Each row of a before or after table is a point. The points were changed in one or more steps. Then noise was added and the rows were shuffled. The steps act on columns, c1 being the first. Name the steps. A step turns or swaps two columns, mirrors them in a line or flattens them onto one, adds a multiple of one to another, or multiplies or shifts one. Angles are multiples of 10 degrees, from the lower column toward the higher: turns from -170 to 170, lines from 10 to 170 but not 90. Use the fewest steps. Two steps may share a column if one is a turn and the other turns, adds or multiplies; they go together, in the order done. Otherwise the lowest column goes first.

Before (11 x 3)
[[ 28  14 -14]
 [-35   3  -6]
 [  8  -7  16]
 [  6   4  14]
 [ 20 -19  10]
 [  4  19 -19]
 [-60   7   0]
 [ 27  -5   2]
 [-13   9  44]
 [-11   1  23]
 [  1  25  -1]]
After (11 x 3)
[[-27  -1   0]
 [-10   2 -12]
 [ 25  15 -18]
 [ 17  17   7]
 [-31   8  52]
 [-11   2  33]
 [ -9  -6 -16]
 [  2 -18 -22]
 [ 13  -5 -23]
 [-44  10 -11]
 [  3  24   1]]
Steps: mirror c1 and c3 in the line at 150 degrees

Before (8 x 8)
[[ -4 -21   8 -10  -1  -1 -12  24]
 [-39  11  -6   7   3   0  17  -5]
 [  3 -17 -18  23   6 -11   2  26]
 [ -7  -6 -14  16 -26  -1  10  26]
 [-13  -9  20  26   2  37   9   2]
 [ -9 -14  -1  -8 -34  29 -16  -9]
 [  0   8  17 -10 -11 -25  19 -27]
 [-10 -13  30  -2 -15 -11 -17 -19]]
After (8 x 8)
[[ -6  -6 -26  17 -26   1   9  27]
 [-13 -10  38  27   2  38  -4   2]
 [  2 -17 -38  23   7 -11   4  27]
 [-10 -14  61   0 -14 -16 -13 -18]
 [ -9 -13  -1  -7 -33  21 -26  -8]
 [  0   9  35  -9 -11 -16  28 -27]
 [ -2 -21  16 -11   0  -5 -12  25]
 [-39  12 -11   9   4   5  17  -6]]
Steps: multiply c3 by 2; turn c6 and c7 by -20 degrees

Before (14 x 14)
[[ -2 -22 -18 -16 -17 -31   6   7  -1 -11  -3   9   9  31]
 [ 13  18   6 -23   2   1   4   8  18  17   4  10  -5 -16]
 [ 21  20  11  16  23 -16 -13 -16   5  20 -37  23 -31   0]
 [  4  -1  12  10  12 -15  40  13  39  16 -17  24 -13 -11]
 [ -7  11   5 -10  24 -25  -9   5  22 -17   2 -16 -17   0]
 [ 41   4  16 -16  26 -14 -15  -2   5  20   0 -21  -5   9]
 [ -8 -10  22 -26  13 -10  25   8  14   7 -13  29  -3  32]
 [  3  14 -11   9 -14   9  21  -2  10 -15  -6  11 -39  19]
 [ -6  21 -20   1  18   2  38   3 -11   5 -31   9   8  38]
 [ 32   3   9 -11  -8 -29   5  12  16 -26 -17   7 -12 -11]
 [-14  -2  25   6 -14  10  21  12  -1 -13 -51  -7 -21  17]
 [ 23 -23  14   7  19  17  39 -20   5  -6   3  -7  12 -14]
 [ 18  -6 -19 -38  24 -37  -1  25  10   0 -27  24 -40   4]
 [ -1  14  28  10  -6 -29  12   0 -23  22 -23  17 -17  20]]
After (14 x 14)
[[  3  14 -10   9 -15  19  21  -2   9 -15  -6  11 -60  20]
 [ -7  11   4 -10  23 -14  -8   6  22 -19   2 -16  -9   0]
 [ 21  21  10  15  24  -6 -11 -16   6  19 -37  23 -19   1]
 [ -1 -22 -19 -16 -15 -21   5   6  -2 -12  -2   9   4  31]
 [ -1  14  28  10  -7 -19  11   1 -24  22 -22  18 -29  21]
 [ 18  -6 -19 -38  23 -26  -2  25   9  -1 -27  26 -40   3]
 [ 14  18   6 -22   3  10   3   8  19  18   4   9  -9 -16]
 [ 23 -23  13   7  18  27  38 -20   6  -6   3  -5 -26 -14]
 [ -7  22 -21   1  17  12  38   4 -10   5 -32   9 -29  38]
 [-14  -2  25   6 -14  20  21  12  -2 -13 -52  -6 -43  17]
 [ -9 -11  21 -26  12   0  26   8  14   6 -13  30 -28  33]
 [ 33   4   9 -10  -8 -19   4  12  16 -26 -16   7 -17 -11]
 [  4  -1  12  11  12  -5  41  12  39  17 -17  25 -53 -11]
 [ 41   4  16 -15  25  -4 -15  -1   5  20   1 -22  10   8]]
Steps: shift c6 by 10; add -1 times c7 to c13

Before (8 x 32)
[[ 18   2  -2 -12  -3  17  -1  12 -12  16 -10 -30  16   6  -1  -1  -3   4
    7   4  -7   1  51  -2  17  -9   9  13  12 -21  14   6]
 [  7   2   3 -13  12  11 -12  -6  -7  19   2  -5  -7 -10   6  -7  29  36
   -1  22  -5  10   0   5 -14  -6  13   3  15  11 -11   8]
 [-15   9  -1   3   3  -6   5 -11 -13  -2  -2   3   8  -8 -17  -8  -7   8
   -7  34 -34  -1   9   2 -12   3  -6  -3  14 -10   9 -19]
 [ -5 -18  -3   0   9  20 -12  -5  12  -4 -26   1   9  13   8  -2  -7   5
    2 -18   0   4  11   3  -6 -14  -3  12  -1 -21 -26   5]
 [ 14   2  -4  -8  21   7   0  -4  -6  -7  30   2  16  -1  -4 -12  19  -2
   16 -28  -1  -2  10  -7  24   3 -14  11  15  -9  -8   5]
 [-10  12  -1  -2 -46 -19  -9   0   0  -1 -29   3   3  17  -6  16 -10  -5
    1 -19  -2  24   3  -2   4  -3   5  12   5 -11   2  13]
 [  5   9   5   3   7   9  -7   6   7  -6 -19   2  -9  11  14  18  -4   1
    0 -25  -9   5  23 -33  -8 -13  -4 -29 -12  12   2  -9]
 [ 13   5   0   4 -13  17  -2 -18  -3   9   9 -10  11 -23  13 -12  -9  -2
   15 -17 -11  -2   0   5 -14  -1   1 -43 -22   6   2  13]]
After (8 x 32)
[[-10  11  -2  -4 -45 -19 -10   0   1   0 -29   3   3  17  -6  14 -10  -6
    1 -19  -3  60   1  -1   5  -3   4  12   5 -10   3  13]
 [ 14   2  -4  -5  22   8  -1  -5  -6  -7  31   1  15  -1  -5 -13  18  -2
   16 -27   0  -5   9  -8  24   4 -14  12  15  -9  -9   4]
 [  8   2   3 -13  12  11 -13  -6  -7  20  -1  -5  -6 -10   6  -8  27  36
    0  22  -4  25   1   4 -15  -5  14   3  16  11 -10   6]
 [-15   9   1   4   2  -6   3 -11 -14   0  -1   5   9  -8 -16  -8  -7   7
   -7  34 -33  -4  10   1 -12   3  -5  -2  15  -9   8 -18]
 [ 13   5   0   5 -14  16  -3 -19  -2   9   8 -10  12 -22  13 -12  -8  -3
   15 -16 -10  -6   0   6 -15   0   0 -42 -23   6   2  14]
 [ -5 -18  -3   1  11  19 -13  -6  11  -2 -27   1   9  12   7  -2  -7   6
    3 -17   1  10  12   4  -6 -14  -3  14   0 -21 -25   4]
 [ 17   3  -3 -10  -4  18  -2  11 -12  16 -10 -29  15   5  -2  -1  -5   4
    6   5  -7   3  52  -1  17  -9   8  11  13 -20  12   7]
 [  6   9   5   3   7   9  -7   6   7  -5 -20   4  -8  11  15  18  -4   1
    1 -26  -8  13  24 -33  -6 -12  -4 -29 -12  12   3  -8]]
Steps: multiply c22 by 2.5

Before (11 x 64)
[[ 18   5 -16  10   8  16 -20  -2  15   8  14   6   6  -1  10   2   6   3
   -3   4 -16 -11  -2  -8  -1   0   4   6  13  -4   9  -4   0  -1 -11  27
  -19  12  13   8  -7 -13   1  -6  -6  -1   9   6   3  -1   3  -1   5  22
  -29   4   7  13  -2   9 -14   0   8  -2]
 [ 31  15  42  -3  15  -7 -10  -8  -2  -8  13   8 -10  20  -4   5  11   4
  -16 -11  -9   8  17   0  -6  -2   6   2  14   1 -12  -6   4  -1  -8  -9
   -4   5  11  -5  -7  -3   2  -3  -4  -4  11   4  60  54  -1  14 -15  -3
   10  -6 -24  -8  11 -19  -8 -14 -16  -2]
 [ 10  -1  -2  -7  -8 -11   0 -13   0  -5   8   0   7 -14   5   5   5 -10
   17   2   7   8   1  10   0   5  13  -2   4  -5   5 -19   6   3   2  -4
  -11   8  13  -9  15   0 -13  -7   3   0 -16  12  -1  -4  -5  11   0  21
   -1 -22   4  13  -5  41  10  -2  11  16]
 [ -5  -1 -13   8  -8 -11   6   8  -3  -6 -16   4  -8 -12   2   7   6 -22
  -58  -5  -8   7  11   3  -4  -3  -6 -13   9 -15   4   7   6  10   2 -10
   31  12   0 -14  14  -3   9  -6 -21   5  -6   8  -6  -6 -14   4   1  22
   -7   0  -5   5   8   2  -1 -11  -1   0]
 [ -2   1   2  -1   1  10   1 -11   0  40   3  13   6  48  15  -2  11   3
   12  -8 -15   6  -2  -5   6 -12   6  -2   4  -9   4   7  -8  -5 -12 -10
   -1   8 -12 -15  -9   4 -25  -7  -1   1  12   9  -1  -3   1  11  -4  20
    8  -1 -20   7  -4 -19 -14 -15 -16   6]
 [ -1 -10 -17   9  -4 -12   4 -12  19   0  16  -2  -9   7   8  -5   6   1
  -21   2   6   8  -7   7  -5   2  11  -6   8  19  -8   6  -8   8  47   5
  -13   8  14 -10   6 -13  -1  -5  10   0   5  -9  -7  -6   2   2   6  22
  -10  -1   4   5  19 -18   6 -13  12  12]
 [ -5  12   8  -9  -5 -12   1  13  -1  -6   9  12   0 -12  -9   2   4   4
    5   3 -14  -6  -4   0  15   5  12  -8  -4 -15   8   7   1   5  -5 -15
   -7 -15   7  -1 -11 -19   5  -2  10   5  11  12  -5  -6   2  -6 -25   6
  -20   2   3   6   5 -15 -14 -11   9   9]
 [  1  -9 -10  -9  -8  12  -5  16   2  10   3  -1   5  -6  14   7   8  -3
   16   1 -11 -22  16  -5  -3   5  14  26   5  -7 -20  -1 -14  -2   3   0
   -9  12   4 -13  24   8  -2  -7   5  -1  -1  -6  -5  -2  10  -7   3  25
   10  -1  12   8   0 -18   4  -8   9  18]
 [ 25  -4 -19   7  -8 -11   6   7   8  15  15  -2   3 -15  16   1   7  -3
   16   0  -5   8  -8  11  24   1 -11 -13  -5 -10   8  -6  -1  -5  -2  -2
   -2   8  -9 -10 -15  -7   9  -1  -6 -37  11  -7   3  -3   6  -9   4  21
    4  -3   6   2  14 -11 -13  -8  13   2]
 [  5   0 -18   3   5  -7   6 -12   5   1 -11  -3  -2 -15   7   7  12  -1
   14   1 -12 -19  10 -14   1   1  13 -15  -2  -5  -1  -1   7   8  -7 -13
   -8  13  -4  -8 -16 -19  10  14   8  -6  11   2  -2  -3  -2  -6   8  24
   -4  -3  -3   9   3 -17 -15 -13   5  -3]
 [ -5   2 -11  -7  -6  17  -9 -10  -2  14  -1  18   4  -6   1  -7  -4   3
  -25   4   2   4  -3  10  12 -13   5   1 -21  -4   7   7   8  -2  -8  -7
  -13 -14  15 -11 -11  -2   7  16  -5  -3  12 -26  -4   0   6  -9  -1   9
    1   2   7  -5  -7 -10  10  -5   8  -2]]
After (11 x 64)
[[ 19   5 -16  10   9  17 -20  -2  15   8  14  -6   6   0  10   3   8   4
   -3   4 -17 -11  -2  -8  -1   0   4   5  14  -5   9  -4   0  -1 -12   1
  -18  13  12   8  -8 -13   1  -6  28  -2  10   7   3   0   3  -1   5  22
  -29   4   8  14  -2  10 -14   1   7  -2]
 [ -5  13   7  -8  -6 -12   2  12  -1  -7  11  -8   1 -13  -8   3   5   3
    4   2 -14  -7  -4  -1  15   4  13  -8  -4 -15   7   7   2   5  -6  -7
   -8 -15   7   0 -11 -19   5  -2 -16 -10  10  13  -4  -6   2  -6 -25   5
  -21   2   4   6   4 -15 -14 -11   9   9]
 [ -4  -1 -13   8  -7 -11   5   7  -3  -6 -15  -2  -7 -13   3   7   6 -23
  -58  -5  -8   6  11   3  -4  -2  -5 -12   8 -15   4   7   7  10   2  22
   31  13   0 -14  14  -1   8  -5  -6  -7  -6   8  -6  -7 -14   5   1  22
   -8  -1  -5   5   9   1  -2 -11  -1   0]
 [ 10  -1  -2  -7  -8 -11   1 -13   1  -7   7   0   7 -14   6   4   4 -11
   17   2   7   8   2  10   0   5  13  -2   4  -6   4 -19   7   5   1  -1
  -11   7  13  -9  15   0 -13  -6  -5   1 -16  12  -2  -4  -5  11   0  21
   -2 -22   3  13  -5  41  10  -2  11  16]
 [ -2   1   2  -1   1   9   0 -11   0  41   3 -11   6  48  16  -2  11   3
   12  -8 -15   7  -2  -5   6 -12   6  -2   3  -8   3   7  -7  -5 -11   4
   -1   7 -13 -15  -9   3 -25  -6 -10  -7  12   9  -1  -3   1  11  -4  21
    8  -1 -20   7  -4 -20 -14 -15 -16   6]
 [  0  -9 -11  -9  -7  12  -5  17   1  11   3   1   5  -6  15   7   8  -4
   15   0 -12 -21  16  -5  -2   5  14  26   4  -7 -20  -1 -13  -2   3  -6
   -9  12   4 -13  23   8  -4  -7  -1   1  -1  -5  -5  -2   9  -7   3  25
   10  -2  11   8   0 -19   5  -8   9  18]
 [ 30  16  42  -2  15  -6 -10  -8  -2  -8  13  -9 -11  20  -3   5  10   3
  -16 -10 -10   7  17   0  -6  -2   6   2  14   2 -11  -6   4  -1  -8   5
   -4   5  11  -5  -7  -2   2  -3  -8  -1  11   3  61  54   0  14 -15  -3
   11  -6 -24  -9  11 -20  -8 -13 -15  -3]
 [ 26  -4 -20   6  -7 -12   7   7   9  15  15 -17   3 -15  16   1   6  -3
   17   0  -5   8  -8  11  24   1 -10 -14  -4 -10   9  -6  -1  -5  -3   7
   -2   8 -10 -11 -14  -8   9  -2  -1  33  11  -7   3  -3   6  -9   3  20
    4  -3   6   2  14 -11 -12  -8  13   2]
 [  4   0 -17   3   5  -8   6 -12   4   1 -11   0  -2 -15   7   7  13  -2
   14   1 -12 -18  10 -14   1   1  13 -15  -3  -6  -1  -1   6   8  -6  -5
   -8  13  -4  -8 -16 -17  10  14 -14   7  11   2  -3  -3  -1  -5   9  24
   -3  -3  -2   9   3 -17 -15 -12   5  -2]
 [ -1 -10 -17  10  -4 -12   4 -12  19   0  16   2  -9   6   7  -5   5   1
  -21   2   6   8  -7   6  -5   3  10  -6   9  19  -7   7  -8   8  46 -12
  -13   9  13 -10   6 -13  -1  -5   4   0   5 -10  -7  -5   1   2   6  23
  -10  -1   5   6  19 -18   7 -13  12  12]
 [ -4   2 -11  -8  -6  16  -9 -10  -3  16  -1 -16   4  -6   0  -8  -4   3
  -25   5   3   4  -3  10  12 -13   5   1 -21  -4   7   8   8  -2  -9   6
  -13 -14  15 -11 -11  -3   7  17  -7  -6  12 -25  -4   0   6  -9  -1  10
    1   3   7  -6  -7 -10  10  -5   8  -2]]
Steps: turn c12 and c46 by -150 degrees; turn c36 and c45 by 100 degrees
